Every row gives one point. Each copy is the shape, with its points in the same order, turned, moved and blurred by noise. Say if it was mirrored as well.

Shape (8 x 2):
[[-0.49 -0.28]
 [ 0.14  0.50]
 [ 0.03  0.16]
 [-0.04 -0.24]
 [-0.58  0.37]
 [ 0.28  0.19]
 [-0.19 -0.37]
 [ 0.31 -0.48]]
Copy 1, 8 rows:
[[ 0.10 -0.41]
 [ 0.28  0.59]
 [ 0.10  0.25]
 [-0.12 -0.07]
 [ 0.67  0.01]
 [-0.03  0.48]
 [-0.12 -0.24]
 [-0.58  0.04]]
Copy 1 is: mirrored
Copy 2:
[[-0.38 -0.53]
 [-0.03  0.40]
 [-0.01  0.05]
 [ 0.02 -0.38]
 [-0.67  0.06]
 [ 0.22  0.11]
 [-0.08 -0.52]
 [ 0.47 -0.46]]
Copy 2 is: only turned
Copy 3 (8 x 2):
[[ 0.51 -0.25]
 [ 0.01  0.66]
 [ 0.08  0.42]
 [ 0.06 -0.12]
 [ 0.65  0.45]
 [-0.14  0.47]
 [ 0.26 -0.24]
 [-0.39 -0.24]]
Copy 3 is: mirrored
Copy 4:
[[-0.42 -0.26]
 [ 0.24  0.44]
 [ 0.10  0.22]
 [-0.09 -0.31]
 [-0.46  0.35]
 [ 0.29  0.17]
 [-0.18 -0.34]
 [ 0.30 -0.47]]
Copy 4 is: only turned

Shape:
[[-0.16 -0.33 -0.45]
 [-0.07  0.35  0.37]
 [-0.36  0.31 -0.46]
 [ 0.47 -0.26  0.05]
 [ 0.11 -0.44 -0.15]
 [ 0.04  0.54 -0.12]
 [ 0.27 -0.38  0.28]
 [-0.13 -0.30 -0.01]
 [ 0.50  0.43 -0.33]]
Copy 1 (9 x 3):
[[-0.29 -0.06 -0.66]
 [-0.06  0.41  0.30]
 [-0.12  0.54 -0.53]
 [ 0.09 -0.42 -0.07]
 [-0.23 -0.33 -0.30]
 [ 0.28  0.48 -0.14]
 [-0.18 -0.48  0.10]
 [-0.38 -0.07 -0.19]
 [ 0.62  0.13 -0.23]]
Copy 1 is: only turned
Copy 2, 9 rows:
[[-0.23 -0.36 -0.48]
 [-0.11  0.51  0.19]
 [-0.52  0.23 -0.50]
 [ 0.43 -0.08 -0.09]
 [ 0.12 -0.35 -0.19]
 [-0.15  0.60 -0.33]
 [ 0.31 -0.17  0.20]
 [-0.15 -0.23 -0.03]
 [ 0.31  0.51 -0.57]]
Copy 2 is: only turned
Copy 3:
[[-0.16 -0.33 -0.27]
 [ 0.12  0.44  0.42]
 [-0.57  0.19 -0.09]
 [ 0.54  0.01 -0.14]
 [ 0.24 -0.28 -0.14]
 [-0.16  0.60 -0.01]
 [ 0.56 -0.15  0.14]
 [ 0.04 -0.26  0.09]
 [ 0.15  0.62 -0.44]]
Copy 3 is: only turned
Copy 4 (9 x 3):
[[-0.19 -0.06 -0.24]
 [ 0.71 -0.49 -0.35]
 [ 0.12 -0.08 -0.81]
 [ 0.35 -0.01  0.34]
 [-0.04 -0.15  0.12]
 [ 0.62 -0.13 -0.51]
 [ 0.25 -0.27  0.30]
 [-0.03 -0.35 -0.13]
 [ 0.64  0.50 -0.34]]
Copy 4 is: mirrored

Shape:
[[ 0.40 -0.12 -0.39 -0.23  0.02 -0.15]
 [-0.09 -0.27  0.43  0.29 -0.50 -0.06]
 [-0.53 -0.35  0.20 -0.04 -0.01 -0.13]
 [ 0.25  0.26 -0.05 -0.36 -0.70 -0.30]
 [ 0.25 -0.05  0.51  0.38 -0.09  0.05]
 [ 0.32  0.07 -0.17 -0.37 -0.70  0.34]
 [ 0.82 -0.12 -0.10  0.59  0.02 -0.14]
 [ 0.47 -0.43  0.04  0.24 -0.12  0.16]
 [-0.18  0.02 -0.20 -0.61  0.18 -0.11]
 [ 0.11 -0.09  0.42  0.02 -0.34  0.17]
 [-0.27 -0.33 -0.70  0.31  0.65  0.55]
 [ 0.02  0.13 -0.20 -0.20  0.16  0.05]]
Copy 1, 12 rows:
[[ 0.64 -0.03 -0.38 -0.16  0.06  0.22]
 [-0.19 -0.08  0.05  0.43 -0.31 -0.34]
 [-0.35 -0.03 -0.34 -0.26 -0.02 -0.50]
 [ 0.45  0.49  0.09  0.00 -0.47  0.15]
 [-0.11 -0.21  0.25  0.42  0.15  0.09]
 [ 0.23  0.24 -0.27  0.10 -0.64  0.53]
 [ 0.65 -0.26 -0.15  0.70  0.26  0.18]
 [ 0.20 -0.42 -0.27  0.37 -0.01  0.18]
 [ 0.14  0.19 -0.31 -0.73  0.13  0.02]
 [-0.14 -0.04  0.15  0.25 -0.20  0.12]
 [-0.20 -0.23 -1.20 -0.02  0.70  0.20]
 [ 0.18  0.16 -0.35 -0.27  0.23  0.20]]
Copy 1 is: only turned
Copy 2:
[[ 0.52 -0.21 -0.52  0.11 -0.10 -0.13]
 [ 0.14 -0.06  0.46  0.00 -0.16  0.51]
 [-0.31 -0.21  0.10 -0.36 -0.15  0.18]
 [ 0.41  0.33 -0.37  0.29 -0.52  0.39]
 [ 0.36  0.07  0.45  0.08  0.31  0.22]
 [ 0.47  0.02 -0.56  0.24 -0.12  0.79]
 [ 0.87 -0.27  0.29  0.50  0.24 -0.08]
 [ 0.59 -0.42  0.18  0.07  0.21  0.27]
 [-0.02  0.02 -0.68 -0.27 -0.07 -0.10]
 [ 0.28  0.08  0.16 -0.06  0.08  0.51]
 [-0.30 -0.99 -0.39  0.11  0.73 -0.08]
 [ 0.03 -0.05 -0.44  0.05  0.14 -0.02]]
Copy 2 is: only turned
Copy 3 (12 x 6):
[[ 0.20 -0.27 -0.32 -0.35  0.10 -0.09]
 [-0.09 -0.41  0.29  0.42 -0.35  0.41]
 [-0.61 -0.18  0.07  0.32 -0.11  0.10]
 [ 0.45 -0.21  0.03 -0.22 -0.67 -0.10]
 [ 0.22 -0.34  0.45  0.37  0.19  0.26]
 [ 0.23 -0.18  0.20 -0.62 -0.54  0.36]
 [ 0.68 -0.42 -0.10  0.19  0.47  0.30]
 [ 0.14 -0.63  0.02  0.02  0.24  0.41]
 [-0.35 -0.01 -0.16 -0.38 -0.11 -0.34]
 [ 0.00 -0.36  0.45  0.03 -0.18  0.26]
 [-0.53  0.21 -0.44 -0.26  0.79  0.54]
 [-0.06  0.04 -0.06 -0.20  0.09 -0.08]]
Copy 3 is: only turned
Copy 4:
[[ 0.49 -0.04 -0.49 -0.06 -0.02  0.29]
 [ 0.31 -0.27  0.45 -0.12 -0.39 -0.30]
 [-0.33 -0.38  0.10 -0.29 -0.22 -0.16]
 [ 0.56  0.29 -0.37 -0.29 -0.59 -0.22]
 [ 0.47 -0.06  0.49 -0.16  0.10 -0.13]
 [ 0.59  0.30 -0.10 -0.07 -0.71  0.33]
 [ 1.00 -0.23  0.08  0.22  0.41  0.07]
 [ 0.64 -0.31  0.19  0.01 -0.01  0.29]
 [-0.14  0.14 -0.52 -0.36 -0.13  0.25]
 [ 0.34  0.02  0.36 -0.25 -0.25  0.02]
 [-0.26 -0.28 -0.11  0.68  0.28  0.76]
 [ 0.04  0.22 -0.26 -0.01  0.01  0.24]]
Copy 4 is: only turned
